Every row gives one point. Each table stands for the endless flat space through its points: a line for two points, a plane for three, and so on. The two share one point or none. Which?

First (2 x 4):
[[-1.1 -0.6 -2.9 -1.2]
 [-0.7 -1.1 -3.5 -1.7]]
Second, 3 rows:
[[-1.1 -0.1 -3.3 -1.1]
 [ 0.1 -1.1 -5.7 -1.1]
 [-1.3  0.6 -1.3  1.3]]
They share: no point

First (4 x 9):
[[ 1.9 -4.0 -3.5 -1.1 -2.5  4.1  0.1 -0.1  1.1]
 [ 0.8 -1.9 -4.5 -0.5 -1.1  2.3 -0.7 -0.4  0.4]
 [-0.1 -3.3 -3.6 -0.9 -1.8  3.5 -2.5 -0.9 -1.0]
 [ 1.3 -3.9 -4.6 -0.5 -2.4  3.9 -1.7 -0.1  0.0]]
Second (3 x 9):
[[ 1.4 -2.2 -3.2  0.3 -1.1  1.7  0.9 -2.0  0.4]
 [ 1.8 -0.8 -3.2  0.7 -1.9  0.7 -0.5 -1.0  1.0]
 [ 1.0 -2.2 -2.8 -1.3 -1.5  2.9 -2.3  0.0  0.0]]
They share: no point

First:
[[ 1.1  2.9  2.8 -2.1  1.9  1.1 -2.8  2.9  3.3  1.3  1.5 -4.5]
 [ 2.6 -2.7  0.4 -2.7 -2.6  1.4  0.3  0.6  2.8 -0.4  2.8  2.3]
 [ 2.7  2.4  0.3 -2.9 -0.5 -1.5 -2.1  3.7  0.8 -0.7 -0.4 -3.1]
 [ 2.0  1.3  1.4 -2.5  0.0  0.4 -1.7  2.6  2.4  0.2  1.2 -2.3]]
Second (4 x 12):
[[ 1.4  0.2  0.7 -2.0 -1.1  0.1  0.0  0.8  1.2  1.1  0.9 -2.8]
 [ 3.0 -2.6  1.9 -2.4 -2.5 -1.0 -1.2 -1.9 -0.6  2.2  3.9 -3.4]
 [ 0.7  1.5  3.1 -3.7  0.3 -0.7  0.1  2.1  1.8  0.1 -1.5 -3.0]
 [ 0.1  2.4  3.4 -4.0  0.9 -0.8  0.5  2.8  2.1 -0.1 -2.7 -3.2]]
They share: no point

First, 3 rows:
[[ 2.2  1.3 -2.9  1.0 -3.1  2.6 -0.6  1.7 -2.0 -1.4 -1.7 -2.3 -0.3  0.1
  -2.5  1.7 -2.1 -0.9 -3.3 -0.1]
 [-0.2 -1.9 -2.5  1.0 -0.7 -0.6 -1.4 -0.7  0.0 -1.8 -2.9 -3.1  0.9  0.9
  -2.1 -1.5 -0.5  1.5 -2.5 -0.9]
 [ 2.2  0.4 -3.2  2.5  0.8  0.8 -2.1 -1.0 -0.2  0.4 -2.0 -2.0  1.5  1.0
  -1.9 -1.9 -2.4  3.3 -1.8  1.4]]
Second (5 x 20):
[[ 1.3 -1.5  0.3  2.1 -0.2  0.8 -3.1  1.1 -0.8 -1.1 -2.2 -2.2  2.7  0.2
  -1.0 -0.1 -3.4  2.7 -3.0  1.7]
 [-0.6  0.5 -3.1  1.9 -0.5  0.2 -3.2  1.1  1.4 -0.3 -1.5 -3.0  1.1  1.2
  -3.2 -1.8 -4.9  1.4 -4.0  1.4]
 [-0.1  0.5 -2.7  2.7 -0.6  1.2 -3.1  0.5  0.2 -0.1 -2.0 -1.8  1.1  0.4
  -3.6 -2.5 -4.2  1.5 -3.0  1.9]
 [ 3.2 -1.2  2.2  2.9 -2.0  1.6 -2.7  2.1 -5.1 -0.1 -2.0  0.0  3.5 -0.7
  -1.3 -0.5 -1.0  3.5 -2.6  1.9]
 [ 0.9  1.1 -4.7 -1.1 -4.8 -2.9  0.0  2.5 -1.5  0.0 -0.2 -4.0  0.0  2.6
  -3.1 -0.7  0.6  0.0 -6.2 -3.3]]
They share: no point

First (4 x 24):
[[ 0.3  2.7 -0.4 -1.6 -2.4  3.9 -0.1  1.0 -2.8 -1.7 -0.9  4.4 -1.5  0.9
   2.2  0.7  1.8  1.9 -4.6  4.1  0.8  2.3 -1.9  0.7]
 [-4.7  0.5 -4.2  4.2  2.0  0.3 -3.3  1.2 -4.4  3.5 -2.7  1.6  0.5 -0.5
  -2.4 -3.7  1.8  3.5  1.8 -0.1  2.4  4.5  1.3  3.5]
 [ 1.2  3.6 -0.5 -2.5  0.0  2.5 -1.3  1.7 -2.8 -2.7 -2.6  4.2 -2.7 -1.6
   0.9  0.5  2.4  1.3 -3.6  5.6  2.8  3.4 -2.1  1.9]
 [-5.5 -0.1 -3.8  5.4  0.6  1.9 -2.5  0.0 -5.6  4.7 -1.7  2.0  1.1  0.7
  -1.2 -3.7  0.8  4.5  0.8 -1.5  1.6  4.3  1.5  2.9]]
Second (2 x 24):
[[-2.8  1.0 -3.6  2.6 -0.5  2.4 -2.7  2.4 -3.0  1.2 -1.4  1.6 -0.4  0.7
  -1.3 -1.4  3.1  2.3 -0.9  1.8  0.7  2.5 -0.4  2.2]
 [-3.0  0.8 -4.3  3.0 -1.0  3.1 -2.9  2.8 -2.8  0.9 -1.5  1.0 -1.0  0.1
  -1.7 -0.7  3.6  2.4 -0.9  2.5  1.2  1.9 -1.0  2.0]]
They share: no point

First:
[[-2.2  0.5  1.5 -0.6  0.9 -2.6  4.7 -2.5 -1.8  1.2 -1.1  1.6 -5.4  2.7
   1.0  5.3  0.7  1.5  1.7  7.5 -2.4  5.3 -3.6 -0.3]
 [-1.4 -0.9  0.3 -1.0 -3.3  1.2 -1.1 -3.1 -2.4  2.8  1.1  4.4  0.6  0.7
  -2.2 -0.5  1.5  0.5  3.9  0.5 -1.0 -0.1  1.2 -2.7]
 [ 0.6  2.4 -2.8 -1.0 -0.5  3.3  3.5 -0.2 -5.0  2.8 -2.6  4.4 -2.9 -2.4
   2.3  2.7  1.8 -0.6  6.6  2.3 -1.3  0.4  1.5 -3.8]
 [-1.3  0.3  1.3 -1.2  1.0 -2.5  4.4 -2.5 -1.9  0.8 -1.8  0.5 -3.8  3.2
   1.5  3.7  1.2  0.5  1.5  5.5 -1.6  3.7 -3.0 -0.6]
 [-0.7  2.0 -1.8 -1.8 -3.0  4.0  2.0 -1.6 -5.7  3.6 -0.5  6.1 -2.1 -3.3
  -0.2  1.7  2.5  0.0  6.8  1.5 -2.1 -0.4  1.5 -5.1]]
Second:
[[ 0.4 -0.7 -1.0  0.3  0.1  0.2  1.8 -1.8 -1.1  1.9 -1.0  1.2 -1.5  1.5
   1.3  0.7  0.7 -0.4  2.7  1.2 -0.9  1.3  1.1 -0.7]
 [-0.6 -0.3  0.2 -0.7 -0.3 -0.8  0.4 -1.6 -1.7  1.3 -1.8  2.6  0.1  3.1
   0.3  1.3  0.7  0.2  3.5  2.8  0.5  1.3 -0.1 -1.1]]
They share: [-0.1 -0.5 -0.4 -0.2 -0.1 -0.3  1.1 -1.7 -1.4  1.6 -1.4  1.9 -0.7  2.3
  0.8  1.0  0.7 -0.1  3.1  2.0 -0.2  1.3  0.5 -0.9]

First:
[[ 0.0 -1.5 -1.9 -1.1 -1.4  1.3  0.1  1.1 -2.2 -2.8 -1.6  1.6 -2.0  0.7
   3.1  0.1  1.5 -2.0  0.7 -0.5  1.4 -1.6 -1.0 -1.5]
 [-1.4 -2.3 -2.7 -1.5  0.0  1.1 -1.1  1.9 -1.2 -3.6 -3.0  2.6 -2.8 -0.3
   3.5 -1.1  0.7 -2.0  1.9 -1.9 -0.2 -1.4 -1.4 -0.5]]
Second:
[[ 3.5  2.7  1.2 -2.0 -1.2  1.5 -0.2  1.6 -1.0 -1.1 -0.3  1.5  0.2  4.3
   4.8  2.5 -1.4 -3.1  1.1  2.3  2.9  0.7  0.8 -2.8]
 [ 2.3  2.2  1.1 -1.5 -1.0  1.3 -1.4  1.6 -1.1 -2.2  0.0  0.8 -0.4  4.1
   3.8  1.6 -1.8 -4.1  1.9  1.7  1.5  0.3  1.6 -2.5]
 [-1.1 -3.7 -2.5 -0.1 -1.9  1.5  1.3 -1.1 -4.0 -2.3 -0.6  2.5 -2.2 -0.5
   2.2 -1.1  3.3 -1.8 -0.6 -1.3  2.0 -3.0 -2.4 -2.3]
 [ 1.9 -2.0 -3.3 -1.5 -3.6  1.7  4.0  1.0 -3.3 -1.2 -2.4  1.4 -1.6 -0.3
   3.8  2.2  5.2  1.3 -2.3  0.5  4.9 -2.3 -3.2 -1.7]]
They share: [ 0.7 -1.1 -1.5 -0.9 -2.1  1.4  0.7  0.7 -2.7 -2.4 -0.9  1.1 -1.6  1.2
  2.9  0.7  1.9 -2.0  0.1  0.2  2.2 -1.7 -0.8 -2.0]
